Each point is reached from the start by the listed moves, each made 0, 1 or 2 times, or once backwards (-1), plus a little noise. Is the number of moves made odd or even? Then give how often each move was made.

Moves:
(1): [ 50   9 -14  13   4 -19]
(2): [ -2  33  -1  -5   9 -14]
(3): [-2  3 48 12 -5  9]
Start: [-5 -5 25 16 19  1]
Points:
[-55 -41  87  19   0  43] -> odd (-1, -1, 1)
[ 95 -17  46  59  15 -12] -> even (2, -1, 1)
[ 40  41  58  36  26 -24] -> odd (1, 1, 1)

Moves:
(1): [24 11  1 -5  7 -1  3 -1 -2 -6  3]
(2): [-11  30 -12 -17   2  -2   3   3  14  -1  10]
(3): [ 11   8  27   7  -5   8   1 -10  -4  18   6]
(4): [ -5   3 -11  29   5  13 -10  17   8   5   8]
(5): [ -9  -1  14   8  32  10   5   2 -15   5   7]
(6): [  4  -5  -5 -12  -4  17   1  -7   5  -3  -5]
(7): [ -8  -1 -10  12  -3   4  39   5  -9   0  -6]
(8): [  0  -1   3  -3   1   2  -3  18 -14  15  -8]
Start: [ 17  -2   0  -2 -16  -7  10   6  -3 -15   9]
Points:
[ 81   3  52  29 -49 -14   8 -32  -4   0  18] -> odd (1, -1, 2, 0, -1, -1, 0, -1)
[-30  23  24  49  44  72  -7  70 -25  55  33] -> even (-1, 1, 1, 2, 2, 1, 0, 2)
[ 85  34  10  26 -25  17 -56  58   2  29  24] -> odd (2, 0, 1, 2, -1, 0, -1, 2)
[-68  41 -69  15  -8  -4  69  95  -9   8   6] -> even (-1, 2, -1, 1, 0, -1, 2, 2)
[ 56 -21 -12  35  43  37 -48  68 -29  -2  10] -> odd (2, -1, -1, 2, 1, 1, -1, 2)

Moves:
(1): [ 31  -6   2  10  -3   5 -13 -18 -12  -3 -10   4  -4   4]
(2): [  7  20   7  10   5  -9 -18   1  -5  -3   0  10   9   8]
(3): [-4  2 13 -5  2  3  8 -1  2 -2  0  7  4  2]
(4): [-4 -9  5 30  5  1  2 -1  1 -4 12 -3  7  3]
(5): [ 2 -9 -2 -4 31  9 -8 11 -1  0 20  8 -3 -6]
(6): [ -4   2   6   4  -1  22  -1  -2   0   5 -14  -8  -9  -3]
(7): [ 9 10 -5 -4  1  7  4 -5  6  2  8 -3  4  0]
(8): [ 5  3  3 -4 -2 -1 10 26 -9 -1 -7 -4 -6  7]
(9): [ 0  6  4  5  1 -3  2 -9 23 -7 -6  8 -3 -7]
(10): [ 8 -6 -1 -3  3 -7  1 -4 15 29  6 -3  8 -3]
(11): [  9  -2   3   2 -13  13 -12  12   3   0  16   7   3   4]
(12): [-6  5 -8 16  7  7  9  4 -5  4 -7 31  8  2]
Start: [ 3 -2 -5 -8  1  1  6 -3 -5 14 -6  4 -1 -7]
Points:
[ -7  18  -5  65  24   7   7   5 -24  15 -11  74  29   7] -> even (0, 1, 0, 1, 0, 0, 0, 0, 0, 0, 0, 2)
[  3  14  13 -38  21  16 -21  38  -6  17  63 -10  14   1] -> even (-1, 1, 1, 0, 1, 0, 1, 0, -1, 0, 1, -1)
[ 58  32  41  14 -47  14 -46  -3 -39  11   2  41  33  39] -> odd (1, 2, 2, 0, -1, 0, 0, 0, -1, 0, 2, 0)
[ 38  -6  20   2  29  69 -17  79  -2 -28  54  -5 -27  -4] -> even (0, 0, 0, 1, 2, 1, 1, 2, 1, -1, 2, -1)
[ 87 -49  17  56 -32  92  -3  30 -38  50   8 -23 -11  18] -> even (2, -1, 0, 2, 0, 2, 1, 2, -1, 1, 2, 0)
[ 60   6   0  25  11  33 -30 -23  33 -32  40  -3 -15 -18] -> odd (1, 0, -1, 1, 1, 0, 2, 0, 2, -1, 1, -1)
[ 70   3   7  24  -9  62 -12 -31 -24  20 -21  49   1   6] -> odd (2, 0, 1, 0, 0, 1, 1, 0, 0, 0, 1, 1)
[ 95 -13  14  77  74  18 -24   8   1  17  63  85  37   8] -> odd (2, 1, 1, 2, 2, -1, 1, 1, 1, 1, 1, 1)

Moves:
(1): [ 15   3  -4   0  -7  -6   2   0  -6   1 -13   7   5  12   1  -3  17  -9
  16   7   5]
(2): [  5  15  15  -9  15  -2  -4   0  -3   2   0 -22   7  17  -6   4  -1  13
  -3   2  -8]
(3): [ -4   5   2   7  -6  -9   1   0 -11   7   2   2  -5  -5  -8  -3  13 -17
  -2  -7  -1]
(4): [ -3   1  -7  14   2  10   8  -2  12   2   9   2  -1   7 -14  -5   0  -2
  -3   2  -7]
(5): [ 8  6  3  4 15  1  0 -6  7 -6 -7 15  0  9 12 10 -4 -7 14  7 -5]
(6): [  4  -3   1  -4  13  21  17  -9   2   2 -11  -7   3  -4   4  -9  14   5
  -2 -12  -4]
(7): [  2   8 -16  -9  -2   1  10 -14   0  -5  -4  -4   3  11  14   2  -1   1
   5  -2  -8]
(8): [-4 -4 -9  6  8  3 -2 11  0 10 11 -1 10 -6  7 -7 -2 -1 -2  3  2]
(9): [  9  -8  -1  -4  20 -13  -1   2  10   7  -5  -4  -7  -2   9  -3   7   0
 -12  -1   3]
(10): [ -2  10 -15   0  -1  20  -8  -6  -3  11  -5  -6  -7  -5   5  -6  10   5
   0   9  -1]
(11): [ -2  -7  10 -13  -2  10   1   8 -14   1   9   0 -12  14   5   3  -3 -11
  -5  17  13]
(12): [  0  -2   0  -2  -8   7 -13   0   2  -1   0  28   2  -4  12 -15   4   3
  -4  -6  -1]
(13): [ -6   7 -10  -2  -6   3   5 -12   2  -9  -7  -3  18  -1   2  15  -4   2
 -14  -4  21]
(14): [ 2 -3 -4 -2 -1 -4  1  1 -5  4 -4 11  1  2 -7  1 -5  9 -3 -5  0]
(15): [ -3 -10   7   1  -3  -1 -12 -11 -12 -13  -7  -5   2   4  10  12  13  11
  -5  -5  -5]
(16): [10 -1 -4  3 -8  7  8 18  2  3 -2 -3  0 10 -1 12  4  6 -5 -4  2]
(17): [-18  10 -11   7  17  -6  -1  10  -6 -11   2   6  -8  -8   3  -2  17   6
  14   1   4]
(18): [ 12   2   6   5   0  -1   0  -9  -8   5   7   6 -14  -1  -3  -2  -4  16
   7   6   7]
(19): [-15  -3   6   1 -11   4   4  10  12  14  -8   0  -2   8  11   4  -3   7
   0  -4   4]
(20): [ -5   7   8   6  -1   5   8  -1   3  -5  -7   5   3   2   1  -4  -4   2
  -4  11 -11]
Start: [ -1  11  -4   9  -3 -15  -4   9  18  -3 -13   2  -3   1 -16   4   5   2
  -3  -4   1]
Points:
[ 81  59 -55  28  21  -3 -12  40  26  41 -43  46 -46  15 -36 -71  95  54
   7   8 -28] -> even (2, 1, 0, 1, -1, 0, 0, -1, 2, 2, -1, 2, -1, 1, -1, 2, 1, 1, -1, 1)
[ -5  36 -52 -22 -48  49   7 -44 -48  51 -52  95 -41  32  78   0  34 -11
  49  16  59] -> even (1, -1, 2, -1, 2, 1, 2, 1, -1, 2, 2, 1, 1, 2, 0, -1, 0, 2, 2, -1)
[-54  20 -21  26  54  42  20 -49  17 -85 -30  69  16  20  47  26  69  12
 -20 -43   5] -> odd (-1, 0, 1, 2, 2, 2, 1, 0, 0, -1, 1, 2, 2, 0, 2, 0, 2, 0, 0, 0)
[ 26  23 -49  13  71  72  79   1  63   5 -54  32 -39  49  41 -50  68 -41
  21  76   5] -> even (2, -1, -1, 2, 1, 2, 1, 0, 2, 1, 2, 0, 0, -1, -1, 0, 1, 0, 0, 2)
[ 90   2 -60  23  47  16  61 -61  25 -38 -93  26  20  23  65  25  58  78
 -15 -15 -15] -> odd (1, -1, -1, 0, 1, 2, 2, 1, 2, 0, -1, 0, 1, 1, 2, 2, 0, 2, -1, 2)

Moves:
(1): [ 14   4  -1  -7  -2  -6  -7   4   6   0   7   0   3  -4   6  -2 -10  -1
  -3   2  -6   3 -10   3   3]
(2): [ -5  15   2  -3   2   2   4   6   3 -10  -9  -3   4  -3   3   4  -4   2
   3   7  11   6   4  -1  -5]
(3): [ 2  4  9 -1 -1 -4 -5  7  0 -2  0  2  3  6  5 -2  2  5  2 -4 -2 -1  6 -5
  8]
(4): [ 4  5 -1 16 -1 -2  0  3 -3 -3  2  0  4  1 -1  5  1 -5  1  4  1 -4 -2 -5
  2]
(5): [ 0 -1  1 -1 15 12  0 -2  3  7 -9  9  0 -4  3 -2 -3 -1 -1  6 -4  8  3 -2
  4]
(6): [ 6  0  2  0 -4 12 -2 -5 -1 -4 -1 -4 -4  2  2 -6 -1 -4  2 -6  2  4 -8  1
  3]
(7): [ 0 -1  4 -1 -1  1 10  1 -3 -5  4  5 -1  3  2  3 -2 -3  2  0 -5  5 -2  1
 -1]
(8): [ 2 -4 -8  3 -3  6 -2 13  2 -4  8  8  2 -1 -8  0 -4  1  7 -5  0 -4 -5 -1
 -3]
(9): [ -7  -8  -5   2  -2  -5   3   2  16  -1  -3  -3   4   9   2   1  -1 -12
   7   0   0  -5   0  -3  -1]
(10): [ 0  2  4 -5 -7  6 -1  7  0  7  1 -7  1  2  1  2  0 -7  0  2 -7 -1  2  8
  1]
(11): [ 3  3  4 -2 -1  1 -4 -6  3  0  9  2  5  2 -3  1  4  2  2  5  1  8 -1 -3
  1]
(12): [ 0  3  1  1 -9 -1  0 -1 -3  6 -5 11  9 -1  1  3  2 -1 -2 -4 -2  3 -3 -2
 -7]
(13): [-4 -4 -2 -3  2  0  1  5 -2 -3 -7 -4 10  0  8 12 -2 13  2  0 -2  5  3  7
 12]
(14): [  3  -6  -8   7   5  -6   3   2 -12   8   1  -4  -2  18   9  -3  -9   0
   5   1  -2   0 -12  -4  -4]
(15): [-8 -1 -8 -3  3  4  2  0 -1  9  9  5 -2 -3 16 -3 12 -9  0 -9 -2 -1 -3 -5
  1]
(16): [ 0 -4  5 -1  1 -5 -1  0 -5  1 -1  1 -6  2 -4 17 -3 -6  0  4  8 -4 -2 -1
 -1]
(17): [ 7  4 -2 -2  5 -5  4  2  0  1 -1  0  1  7 -7  3 11  1 -1 -2 -2 -2 -2  3
  2]
(18): [ 6  2 -2  3 -3  3  4  2  6  7  3 -1 -4 -2  4  7  0 10 -1 -4  5 -1  4 -4
  4]
(19): [ 9  0 -3  1  1 -1  0 -6 -4  4 -1  2  0  0  9 -3  2  0 18 -3  3 -5  7  0
  1]
(20): [ 0 -3 -2  2 -9 -2  1  5 -1  0 -4  6 -7  8 -2 -7  8  4 -2 11  5  3 -4  3
  5]
(21): [-1 -4  6  6  4 -5  5  1 -6  6  6 -2  6 -1 -1 -6 -2 -6 -5 -3 10  3  8  0
 10]
(22): [  5   0  -1   3  -5 -10  -3  -2  -1   1   1  -5  -3  -9  -4  -2   1   1
   3  -8   0  17   1  -5  -4]
(23): [ 10  -5 -13  -8   2   4  -2   1  -7  -4  -3  -3   4   6   4   3   0 -11
 -11   3  -2  -3  17 -13   6]
(24): [ 3 -2 -1  4  3 -1 -5  2  3 -2  1  0  0  1  5  2 -2  2  1  0 -1  6  6 10
 -6]
Start: [ -4  -2   2   3   2  -5  -4 -18   9 -27   5  -3  -4  -5  -4 -16  13   1
  -9   6   2  11   7  -4   4]
Points:
[ 71  41  -4 -52 -13  19 -12   0 -17  -1 -44 -26 -41  22  18  14  19 -15
 -42  13  17  22   8 -36  15] -> odd (1, 2, 1, -1, 1, 2, -1, -1, -1, 2, -1, 1, -1, 1, 0, 2, 2, 2, 0, 1, -1, 1, 2, -1)
[ 34  36 -17 -22  23  11 -20  24  25 -47  54  36   8 -16 -10 -19  52  -1
 -34  16  -1  32 -13 -40  52] -> even (2, 1, 1, 1, 1, 0, 0, 2, -1, -1, 2, -1, 0, -1, 2, 0, 2, 0, -1, 1, 0, 0, 1, -1)
[ 15  12  18 -17 -18 -29   6 -24  32 -28 -41 -17  39   1  42  43  44  19
  31 -30  53  65  95 -24  36] -> odd (-1, 2, 2, -1, 0, 1, 0, -1, 2, 0, 1, 2, 2, -1, 0, 1, 1, 2, 2, 0, 1, 2, 1, 1)
[ 41   6 -58 -25   9  -2  12  46  53 -42   5 -24  35 -43  55  40 -18 -19
  40 -13   1  21  66 -44  47] -> odd (2, 2, 0, 1, 1, -1, 1, 2, 2, 1, -1, -1, 2, -1, 1, 0, 0, 2, 2, -1, 0, 2, 2, -1)
[ 41  23   8  12 -29 -34   1   5 -37 -51  15  23  35 -21 -26 -22 -16 -35
 -35  32  26  76  42 -44  -9] -> odd (1, 2, 0, 1, 0, -1, 2, 1, -1, 0, 1, 2, -1, 0, -1, 0, -1, -1, 0, 1, 2, 2, 2, 0)
[ 57 -15 -62 -27  -4  55   1   7  10 -28  14  33  12   8  14 -20  48 -26
  11   7 -44 -21   8  -9  52] -> even (1, -1, -1, 1, 1, 1, 1, 2, 0, 1, 0, 0, 1, -1, 1, -1, 2, 0, 2, 1, -1, -1, 2, -1)
[ 44  38   4 -12  -5  24  -2 -32  33 -42 -53  24  23  30   9  46  57 -48
  -1  45  32  20  34 -67  31] -> even (0, 2, 1, 2, 2, 2, 0, -1, 2, 0, 2, 2, 0, -1, 0, 2, 2, 1, 1, 1, -1, 0, 2, -1)
[ 16   3  -8  19  -9 -54  -7  44  12 -27  17   9  64  34  -4  13  -8 -59
   8  11  25  32  20 -24  -7] -> odd (1, 2, 1, 1, 0, -1, 0, 2, 2, 1, 1, 2, 0, 1, 0, 1, 1, -1, 0, 0, 2, 1, 1, 1)
